Rows are points. Examples show where two turns around zero, p and q, send a point. Where does a point land after both, in the order given? Backwards means that the second turn is done in reverse. Each puzzle has new turns, and all numbers are rounded.

Turn p:
[ 47 -36] -> [-16 -57]
[-29   6] -> [-5 29]
[-18  30] -> [21 28]
Turn q:
[ 9 62] -> [-34  53]
[-15  -8] -> [ -6 -16]
[-5  0] -> [-4 -3]
[ 11 -55] -> [ 45 -34]
Where do these land?
p, then q: [ 6 14] -> [12 10]
q, then p: [-22  28] -> [-7 35]
p, then q: [ -5 -68] -> [-35 -58]
p, then q backwards: [22 26] -> [ 17 -29]

Turn p:
[-36 -69 -20 -13] -> [-44 -24  60  23]
[ 67   0  24 -12] -> [ 49 -11 -31  42]
[-43  17 -37  -1] -> [-17   1  26 -50]
[12 17  7 27] -> [ -2   0 -34  -7]
[ 1 35 26 -1] -> [ 15  34 -22  -8]
Turn q:
[ 14  11 -23 -24] -> [-18  27 -10 -17]
[ -3  23 -10 -19] -> [-14  23  13  -9]
[-35   8 -24 -25] -> [-43  14  16  13]
[ 42 -26  20 -25] -> [  4 -21 -26 -48]
[-25 -14 -10  19] -> [ -6 -11  -2  34]
[-27  -4  79  83] -> [ 79 -62  44  42]
[ 35   3 -32 -10] -> [ -3  31 -34 -16]
Where do these land?
p, then q: [ -4  44 -18  18] -> [-38  20  -8 -26]
p, then q: [ 39   9  19 -17] -> [ 29  21 -31  -3]
q, then p backwards: [ 19 -32 -36 -17] -> [ 2 13 16 50]
p, then q backwards: [-18  -2 -13   0] -> [ -6   6   9 -19]
q, then p: [39 21 44 43] -> [ 53 -28 -26  38]
p, then q backwards: [-76 -41   4 -27] -> [-61  52  -4 -42]

Turn p:
[ 70 -22   5  13 -16  29] -> [ -4  69 -30   0 -17  27]
[-10  11  12 -15 -36  14] -> [ -7  19  19   8  34 -10]
[-21  -5  -4  21  -8  -8] -> [ -3 -10   2  19  -8 -22]
[ 27  -3  32  32 -37   8] -> [ -7  41 -34  31  15  -9]
[-28  43 -54 -16  11  36] -> [ 34  -1  49 -50  -4 -35]
[-45  16 -23 -22  41  39] -> [ -9 -27  33 -62  -6 -28]
[ 21  12  26   8   3 -22] -> [ 11  -5 -33  12  16  14]
[-13 -51   6 -22  41 -97] -> [-13 -86  -4  43 -28  65]
Turn q:
[-24  11  20  44  17   7] -> [-41  11  25 -13   5  27]
[-37  52  27 -19  -2   9] -> [-33 -49 -17  13   2  36]
[ 37 -86 -31  -5  -3  28] -> [ 80  63  12  -2  -4 -10]
[  0  38 -40  -3 -38   1] -> [-11  -9 -33  27  45 -22]
[-33  34  17   5  43 -15] -> [-39 -33   2 -40  -4  22]
[ 41 -62  31  26   4  -6] -> [ 20  50  42   2 -47 -15]
[ 17  32 -15 -66 -15  23] -> [ 26 -30 -67  23  -3   3]
[-43   9 -12  10 -27 -34] -> [-14 -34  30   9  39 -15]
[ 40 -28   2   7  20 -13] -> [ 13  30   5 -19 -31 -25]
Where do these land?
q, then p: [-25   1   6  31 -18  -8] -> [-23 -23 -23  -8  10 -17]
q, then p backwards: [  7 -10 -35  29  -2  39] -> [ 38  17  21 -10 -32  21]
q, then p: [ 48 -15   2  -2  12 -40] -> [26 -9 13 46 26 23]
q, then p backwards: [30 12 64 22 -7 -8] -> [ -9 -68 -23  19  -7   6]
p, then q: [-24 -74 -32 -18  37 -12] -> [25 -9 47 66 14 38]
q, then p: [-41  30 -32 -68 -29  28] -> [-13  22 -10 -25 -91  15]
p, then q: [ 4 56 26  5  7  0] -> [ 19   7 -25 -46 -13 -25]
